Rows are points. Each table stands for the endless flat space through its points: a line for two points, a plane for three, and so on. The two share one point or none. Which?

First, 2 rows:
[[ 0.1 -1.0  0.5 -2.4]
 [-0.2 -3.1  2.3 -0.9]]
Second:
[[ 1.0 -0.4  0.6 -0.6]
 [ 0.4 -2.2  1.2 -3.0]]
They share: no point

First, 3 rows:
[[-0.1 -0.1 -0.7  3.2  3.1  1.2]
 [-3.8  1.4 -3.5  0.3 -0.3  2.3]
 [-4.0  0.8 -3.5  0.9  0.5 -0.1]]
Second, 3 rows:
[[-2.0  0.4 -2.0  1.1  0.5  0.8]
 [-2.5  0.7 -1.5  1.5  0.8  1.2]
 [-3.6  0.8 -1.2  2.3  1.6  2.2]]
They share: no point

First, 3 rows:
[[-1.4  1.3 -0.4  2.1 -0.2  2.9 -3.1 -2.1  0.2]
 [ 0.9  0.4  1.0  2.9  0.0  3.0 -3.7 -1.9  0.7]
 [-3.4  4.0 -1.5  0.7  3.5  2.5  0.2 -0.2  0.0]]
Second:
[[-1.6  2.6 -1.0  1.9  0.2  3.0 -1.2 -1.4 -0.9]
 [ 0.2  1.2  0.4  1.1  1.8  1.6 -3.6 -2.2  1.5]
 [ 0.5  2.0 -1.3  1.6  1.1  2.7 -3.3 -1.4  0.3]]
They share: no point

First:
[[ 1.2 -0.8  1.6 -2.9 -2.4  1.4  0.8  1.9  0.8 -1.0 -2.5]
 [ 2.2  2.3 -1.0 -6.1 -0.3  2.4 -1.7  0.4  0.2  0.3 -3.6]
 [ 1.6 -4.2  3.6  1.1 -3.8 -0.6  3.8  2.9  1.2 -2.4 -3.1]]
Second, 3 rows:
[[ 1.5 -1.8  1.5 -1.4 -4.4  0.3  2.3  4.0  0.6 -2.3 -2.5]
 [ 1.9 -0.9  2.7 -3.1 -1.5  0.7  0.4  1.5  2.0 -0.3 -3.8]
 [ 0.8 -2.4  2.0 -2.0 -4.6 -0.4  2.7  3.5 -1.2 -0.6 -3.8]]
They share: no point

First (2 x 12):
[[-0.1 -0.5 -0.5 -1.0  2.4 -2.0  5.2  1.5  3.1 -1.0 -0.3  1.1]
 [-0.3 -0.5 -1.2 -1.3  1.6 -2.3  4.4  0.9  2.6 -1.7 -0.3  1.6]]
Second:
[[ 0.2 -0.2 -3.5 -1.9  2.1 -2.3  1.9  2.1  0.1 -2.2  0.9  3.2]
 [-1.0 -0.6 -2.3 -1.9 -0.7 -3.1  3.1 -1.1  2.1 -3.4 -0.7  2.4]]
They share: [-0.7 -0.5 -2.6 -1.9  0.0 -2.9  2.8 -0.3  1.6 -3.1 -0.3  2.6]

First (2 x 14):
[[-3.8  4.3 -2.8 -0.1  1.3  1.8 -0.2 -0.5  0.2  0.9 -1.8 -2.5 -0.2 -3.4]
 [ 0.2  0.8  0.7 -0.6 -0.7  4.3  1.8 -2.5  3.2  2.9 -3.8 -1.5  1.3 -2.4]]
Second:
[[-1.5  1.7 -0.8  0.4 -0.3  3.0  0.3 -1.4  2.3  2.3 -2.7 -1.9  0.7 -2.8]
 [-1.6  1.3 -2.6  1.8  0.6 -0.1 -1.8 -4.6  0.6  0.5 -3.4 -5.0  3.3 -0.9]
 [-2.7  4.1 -0.8 -1.7  0.6  4.5  2.1  0.7  1.7  2.3 -2.1 -0.4 -1.4 -4.3]]
They share: [-2.2  2.9 -1.4 -0.3  0.5  2.8  0.6 -1.3  1.4  1.7 -2.6 -2.1  0.4 -3.0]

First (3 x 18):
[[-1.6 -3.0 -1.1 -1.9  5.0 -3.5  4.0  0.4 -1.3 -3.6 -4.2 -2.8 -1.1 -0.7
  -3.9  0.5 -4.3 -0.4]
 [-4.2 -0.6 -0.3 -4.5  1.8 -1.5  4.8 -1.0  2.3 -0.4 -0.6 -0.4  0.9  0.7
  -4.7 -2.1 -2.1  2.4]
 [-4.5  0.2  0.1 -4.4  0.6 -0.1  3.6 -1.9  2.5  1.2  0.8 -0.8  2.3  1.2
  -3.9 -3.6 -1.2  3.0]]
Second (2 x 18):
[[-3.8 -2.1 -0.4 -2.8  3.4 -2.3  2.7 -2.0 -2.4 -2.5 -1.6 -3.0 -0.3  1.6
  -2.5 -3.7 -4.2  0.9]
 [-1.8 -1.1  0.6 -1.8  1.4 -0.8  2.2  0.0  0.6  0.0 -1.6 -4.5  1.7 -1.4
  -3.0 -0.2 -2.7 -1.1]]
They share: no point
